Each point is reached from the start by the listed moves, each made 0, 1 or 2 times, or once backwards (-1), plus a little noise. Is the number of moves made odd or even? Then give how often each move was made.

Moves:
(1): [0.37 0.01 0.13 0.01 0.00 0.04]
(2): [-0.02  0.40  0.05 -0.09  0.00  0.10]
(3): [-0.19 -0.09  0.51 -0.03 -0.05  0.10]
Start: [-0.19 -0.21 -0.14 -0.13  0.02  0.07]
Points:
[ 0.14  0.03  1.20 -0.28 -0.08  0.47] => odd (2, 1, 2)
[-0.59  0.43  0.97 -0.35 -0.11  0.47] => even (0, 2, 2)
[-0.74 -0.36  0.25 -0.20 -0.07  0.13] => even (-1, 0, 1)

Moves:
(1): [ 0.54  0.01  0.15 -0.09  0.08 -0.13]
(2): [-0.01  0.38 -0.01  0.03  0.05  0.10]
(3): [-0.13 -0.04  0.53  0.08  0.09 -0.18]
(4): [ 0.02 -0.03 -0.08  0.41  0.07 -0.09]
(5): [-0.04 -0.02 -0.05 -0.10  0.34 -0.01]
(6): [ 0.03 -0.10  0.11  0.07  0.07  0.30]
Start: [ 0.10  0.15 -0.16  0.02 -0.12  0.02]
Points:
[ 0.75  0.24 -0.45 -0.65  0.11  0.15] => even (1, 0, -1, -1, 1, 0)
[ 0.48  0.99 -0.31  0.15  0.71 -0.30] => odd (1, 2, 0, 1, 2, -1)
[ 1.00 -0.30  0.41  0.55  0.88 -0.69] => even (2, -1, 1, 2, 2, 0)

Moves:
(1): [ 0.53 -0.03 -0.04  0.03 -0.03 -0.11 -0.06 -0.04 -0.04 -0.10  0.02 -0.11]
(2): [-0.02  0.40 -0.01 -0.02  0.04 -0.01  0.06 -0.05  0.07  0.04 -0.04  0.04]
(3): [ 0.10  0.00  0.38  0.07  0.01 -0.01  0.15 -0.04  0.05 -0.03  0.02  0.04]
(4): [-0.01  0.04 -0.05  0.32  0.00  0.05  0.00  0.07 -0.01  0.00  0.00  0.04]
(5): [-0.07  0.04  0.00  0.05  0.44  0.06 -0.01 -0.02 -0.01  0.06 -0.03 -0.07]
(6): [-0.03  0.09 -0.03 -0.03  0.01  0.53  0.01 -0.06  0.01 -0.07 -0.06 -0.01]
(7): [ 0.09 -0.02 -0.13  0.03  0.02  0.00  0.55 -0.02  0.00  0.12  0.02  0.00]
(8): [ 0.05 -0.02  0.01 -0.06  0.04  0.04 -0.04  0.35  0.12  0.02 -0.02  0.04]
(9): [ 0.02 -0.09 -0.05  0.06  0.01 -0.01 -0.01 -0.16  0.54  0.04 -0.02 -0.01]
Start: [ 0.02 -0.06  0.30  0.13  0.08 -0.07  0.11 -0.16 -0.05 -0.13  0.11 -0.15]
Points:
[ 0.20  0.15  0.42  0.15  1.01 -0.61  1.39 -0.86  0.46  0.34  0.11 -0.30] => even (0, 1, 1, -1, 2, -1, 2, -1, 1)
[ 1.00  0.30  0.04  0.60  0.04  0.22  0.07 -0.82  0.39 -0.34  0.06 -0.38] => odd (2, 1, 0, 1, 0, 1, 0, -1, 1)
[ 1.26  0.35  0.05 -0.28  0.16  0.23  1.15  0.02 -0.45 -0.12  0.11 -0.36] => odd (2, 1, 0, -1, 0, 1, 2, 1, -1)
[-0.68  0.74  0.16  0.23  1.09  0.66  0.25 -0.68  1.18  0.17 -0.15 -0.11] => even (-1, 2, 0, 0, 2, 1, 0, 0, 2)
[ 1.02 -0.08  0.21  0.01  0.91 -0.76  0.57 -0.49 -0.84 -0.08  0.21 -0.56] => odd (2, 0, 0, -1, 2, -1, 1, -1, -1)

Moves:
(1): [ 0.15 -0.03  0.06  0.02  0.14  0.01  0.00  0.03  0.02 -0.02 -0.07  0.09
  0.04 -0.09 -0.10  0.02]
(2): [-0.02  0.23  0.12 -0.09 -0.03 -0.02 -0.02  0.03 -0.04  0.06 -0.07 -0.16
  0.07 -0.01 -0.02 -0.03]
(3): [-0.12 -0.11  0.25  0.10 -0.10  0.00 -0.04 -0.12  0.04 -0.03  0.00  0.11
  0.30 -0.02  0.04 -0.12]
(4): [ 0.07  0.19  0.08  0.27  0.11 -0.13  0.03  0.07 -0.12 -0.02 -0.07  0.03
  0.08 -0.03  0.09  0.02]
(5): [-0.22  0.05  0.03 -0.01  0.24 -0.05 -0.09  0.07 -0.08 -0.06  0.08  0.04
  0.02 -0.11  0.00 -0.05]
(6): [ 0.01 -0.04  0.01  0.09 -0.02  0.22 -0.03  0.00 -0.09 -0.19  0.00 -0.11
 -0.05  0.03  0.00  0.04]
(7): [-0.11 -0.15  0.00 -0.03  0.04  0.05  0.22  0.12  0.07  0.02 -0.08 -0.13
 -0.04 -0.03  0.18 -0.01]
(8): [-0.04 -0.05 -0.10  0.04 -0.04  0.00 -0.11  0.33  0.04  0.01 -0.05 -0.02
  0.10  0.11 -0.07  0.02]
(9): [ 0.02  0.09 -0.07  0.09 -0.01  0.04 -0.05  0.04  0.21 -0.08 -0.08 -0.04
 -0.04  0.00  0.01 -0.13]
(10): [-0.19 -0.01  0.01  0.13  0.06  0.16 -0.05 -0.18  0.12  0.34 -0.07  0.07
  0.00  0.02 -0.23  0.08]
(11): [ 0.03  0.05  0.03  0.03  0.01  0.07  0.06  0.04  0.15  0.11  0.21 -0.05
 -0.02  0.00  0.03  0.12]
(12): [-0.02  0.27  0.02 -0.13  0.09  0.14  0.20  0.09 -0.07  0.06 -0.01  0.30
 -0.06  0.01  0.05 -0.09]
(13): [-0.04  0.03 -0.34 -0.06  0.06  0.09  0.18 -0.22  0.12  0.06  0.03  0.15
  0.30  0.00 -0.08  0.08]
(14): [-0.07  0.09  0.00 -0.06  0.23 -0.09  0.03 -0.14  0.20 -0.03  0.08 -0.04
  0.01  0.46  0.02  0.07]
Start: [ 0.07 -0.06  0.31  0.01  0.06  0.15 -0.06 -0.13  0.07  0.05 -0.01  0.23
 -0.06 -0.17  0.11 -0.17]
Points:
[-0.31  0.84  0.81 -0.99  0.44  0.05  0.79  0.13  0.67  0.09  0.19 -0.13
 -0.63  0.62  0.99 -0.55] => even (-1, 2, 0, -1, 0, -1, 2, -1, 1, -1, 1, 2, -1, 2)
[-0.49  0.79  0.54  0.63  0.54  0.77  1.06 -0.62  0.80  1.11 -0.52  1.26
  1.03 -0.99  0.20 -0.53] => even (1, 1, 2, 2, 0, -1, 2, -1, 2, 2, 1, 2, 2, -1)
[-0.86 -0.28  1.09  0.95  1.15  0.45 -0.28 -0.19  0.74  0.04 -0.02 -0.42
 -0.07  0.43  0.15  0.04] => odd (1, 0, 1, 1, 2, 2, 2, 0, 1, 2, 1, -1, -1, 2)
[ 0.37  0.09  0.06  0.28  0.79  0.39  0.04 -0.54  0.95  0.23  0.02  0.38
 -0.53  0.04 -0.20  0.02] => even (2, -1, -1, 0, 0, 0, 0, -1, 2, 1, 1, 0, 0, 1)
[-0.23  0.84  0.78 -0.78  1.05 -0.06 -0.39  0.02 -0.14  0.06  0.28  0.19
 -0.46  0.48 -0.18 -0.10] => odd (1, 2, -1, -1, 2, 0, -1, 0, -1, 0, 0, 1, -1, 2)
[-0.53 -0.66  0.64 -0.06  0.03 -0.09 -0.64  0.44 -0.24 -0.10 -0.09  0.57
  0.00 -0.75  0.03 -0.68] => even (0, -1, 1, -1, 2, -1, 0, 1, 0, 0, -1, 0, -1, -1)
[-0.49  0.79  1.34  0.27  0.24  0.51  0.94 -0.53 -0.11  0.46 -0.33  0.37
  0.44  0.27  0.72 -0.30] => odd (-1, 2, 2, 2, -1, 1, 2, -1, -1, 1, 0, 2, 0, 1)
[-0.22  0.55  0.25 -0.44  0.13  1.27  0.44 -0.76 -0.16  0.19  0.65  1.00
  0.55 -0.77 -0.11 -0.02] => even (0, 1, 1, -1, 1, 2, -1, -1, -1, 0, 2, 2, 2, -1)

Moves:
(1): [ 0.02  0.16 -0.04  0.13 -0.05  0.03  0.06  0.13 -0.07 -0.05 -0.10 -0.02
  0.08 -0.02  0.08 -0.11 -0.05  0.00 -0.03 -0.08]
(2): [ 0.03  0.07  0.10  0.01  0.02 -0.19  0.08 -0.04 -0.02 -0.10 -0.02 -0.12
 -0.13 -0.09  0.01  0.09 -0.05 -0.06 -0.15 -0.02]
(3): [ 0.10  0.13  0.13 -0.10  0.02 -0.10  0.04  0.00  0.08 -0.19 -0.06  0.01
  0.03 -0.02  0.12  0.09  0.04 -0.01 -0.07  0.00]
(4): [-0.03  0.00 -0.16 -0.03  0.20 -0.01 -0.03  0.08  0.04  0.07  0.02  0.17
 -0.11  0.04  0.01 -0.07 -0.08 -0.06  0.30 -0.05]
(5): [ 0.09 -0.11  0.04 -0.03  0.04 -0.10 -0.10 -0.04 -0.14 -0.07  0.03  0.05
  0.26 -0.04 -0.13 -0.11 -0.13 -0.18 -0.02  0.19]
(6): [-0.03 -0.01  0.01  0.01  0.23  0.02 -0.36  0.38  0.18  0.11  0.09  0.01
 -0.12 -0.01 -0.12  0.09 -0.03 -0.18  0.02 -0.15]
(7): [-0.04  0.11  0.01 -0.13 -0.02  0.15  0.07 -0.10 -0.04  0.05  0.08  0.06
  0.04 -0.09  0.02  0.03  0.00 -0.07 -0.09  0.06]
(8): [-0.10  0.02 -0.15 -0.19  0.12 -0.25 -0.09  0.18  0.14  0.23  0.07 -0.15
  0.12 -0.09 -0.10 -0.13 -0.03 -0.01 -0.14  0.08]
(9): [ 0.01  0.06  0.04  0.21  0.12  0.03 -0.04  0.01  0.07 -0.07  0.05  0.00
 -0.18 -0.05  0.07 -0.01 -0.03  0.19  0.05  0.04]
(10): [ 0.00  0.00 -0.01 -0.07  0.03  0.07 -0.09 -0.13  0.05  0.23 -0.01 -0.06
 -0.03  0.04 -0.03 -0.08 -0.06 -0.11  0.17  0.05]
(11): [-0.01 -0.06 -0.14 -0.19 -0.20 -0.09 -0.06  0.08  0.13 -0.01  0.20 -0.13
  0.09 -0.20 -0.08  0.15  0.13 -0.19  0.29 -0.01]
(12): [ 0.11  0.18  0.02  0.13  0.01 -0.13 -0.10  0.04 -0.02  0.24  0.08  0.06
  0.08  0.03  0.04  0.03 -0.03 -0.03 -0.07 -0.11]
(13): [-0.03  0.17  0.07  0.00  0.12 -0.04 -0.09  0.06 -0.17 -0.07  0.03  0.01
 -0.02  0.18 -0.02 -0.03  0.01 -0.04  0.08 -0.08]
(14): [-0.06  0.10  0.15 -0.15  0.05  0.00 -0.10  0.32  0.05  0.04  0.06  0.06
 -0.41 -0.07  0.26  0.30 -0.26  0.26  0.01 -0.09]
(15): [ 0.07 -0.02  0.04 -0.08 -0.04 -0.14 -0.07 -0.13  0.03 -0.18  0.20  0.00
  0.00  0.15  0.14 -0.09 -0.19 -0.19 -0.08  0.02]
(16): [ 0.06  0.02 -0.08  0.14  0.00  0.06  0.16  0.10  0.04 -0.07 -0.05 -0.21
 -0.04  0.13  0.01  0.14  0.02  0.05  0.03  0.15]
(17): [ 0.28  0.19 -0.01 -0.22  0.07  0.05  0.08 -0.01  0.07  0.00  0.07 -0.06
  0.05 -0.02 -0.14  0.16  0.01  0.15 -0.18 -0.19]
(18): [-0.09 -0.24 -0.10  0.07  0.22  0.06 -0.11  0.01 -0.07  0.09  0.15 -0.09
  0.08 -0.03  0.18 -0.02  0.01 -0.03  0.20 -0.13]
(19): [ 0.16 -0.01 -0.17  0.00  0.02  0.23 -0.02 -0.23 -0.15 -0.07 -0.13  0.06
 -0.36 -0.04  0.18 -0.14  0.18  0.17  0.26  0.17]
(20): [ 0.28 -0.04  0.14  0.14 -0.03  0.05  0.19 -0.08 -0.06  0.06  0.10  0.00
  0.08  0.05 -0.09 -0.26  0.14 -0.02 -0.05  0.14]
Start: [ 0.10 -0.02  0.03  0.07  0.06  0.14  0.03  0.11  0.21  0.24  0.00  0.17
 -0.14 -0.05  0.04 -0.04 -0.16 -0.12 -0.05  0.16]
Points:
[ 0.18  0.73 -0.19 -0.79  0.49 -0.36 -0.17  0.89  0.59  0.98  0.80  0.02
  0.25  0.32 -0.54  0.30 -0.96 -0.31 -0.60  0.47] => even (-1, -1, -1, 1, 1, 0, 2, 2, 0, 0, 0, 1, 1, 1, 1, 2, 1, -1, -1, 0)
[ 0.86  0.28  0.80 -0.12  0.92 -0.86 -0.70  0.45  0.41  0.68  1.24 -0.28
  0.68  0.06 -0.38  0.09 -1.01 -1.32 -1.76  0.13] => odd (-1, 2, 0, -1, 2, 2, 2, 1, 0, 0, -1, 2, 0, 0, 2, 1, 1, 1, -1, 1)
[-0.33 -0.07 -0.16 -0.16  1.01 -0.40 -0.62  0.75  0.54 -0.21  0.25  0.15
 -0.12  0.76 -0.27 -0.09 -0.88 -1.41 -0.07 -0.31] => odd (0, 1, 0, 2, 0, 2, 0, 0, -1, 0, -1, -1, 1, -1, 2, 1, 0, 0, -1, -1)
[-0.71  0.55 -0.20  0.68  0.95 -0.32 -0.36  1.37  1.06  0.34 -0.15 -0.30
 -0.51 -0.46 -0.14  0.39 -0.26 -0.54 -0.15 -0.19] => even (1, 2, 1, 1, -1, 2, 1, 1, 2, 0, 0, 0, 0, -1, -1, 1, -1, 0, -1, -1)
[ 0.97  0.58  0.99  0.10  0.84  0.02  0.23  0.64  0.19 -0.04  0.33  0.12
 -0.29  0.67  0.41  0.13 -0.71 -0.56 -0.43 -0.44] => odd (1, 1, 2, 1, 0, 1, 0, -1, -1, 1, -1, 0, 1, 1, 1, 1, 1, 1, -1, 2)
[ 0.22  0.41 -1.02  0.22 -0.89  1.28  0.42 -0.39  0.00  0.72 -0.12  0.26
 -0.60 -0.69  0.64  0.50  0.62  0.37  1.18  0.30] => even (1, -1, -1, 0, -1, -1, 2, -1, 0, 0, 2, 2, -1, 0, -1, 1, 0, 0, 2, -1)
[-1.07 -0.51 -1.21 -0.31  0.26  0.08 -0.29  0.10  0.59  1.28  0.57 -0.18
  0.77 -0.31  0.21 -0.44 -0.10 -1.14  1.73 -0.14] => even (1, -1, 0, 2, -1, -1, 1, 1, 0, 2, 2, 0, 0, -1, 0, 0, -1, 2, -1, -1)
[ 0.42  0.50  0.65  0.02  1.43  0.14 -0.70  0.86  0.30  0.86  1.33 -0.01
 -1.00  0.17  0.86  0.10 -0.62 -0.03  0.29  0.14] => even (-1, 0, 1, 0, 0, 1, 2, 1, 2, 1, 0, 1, 2, 2, 1, 1, 0, 2, 0, 2)
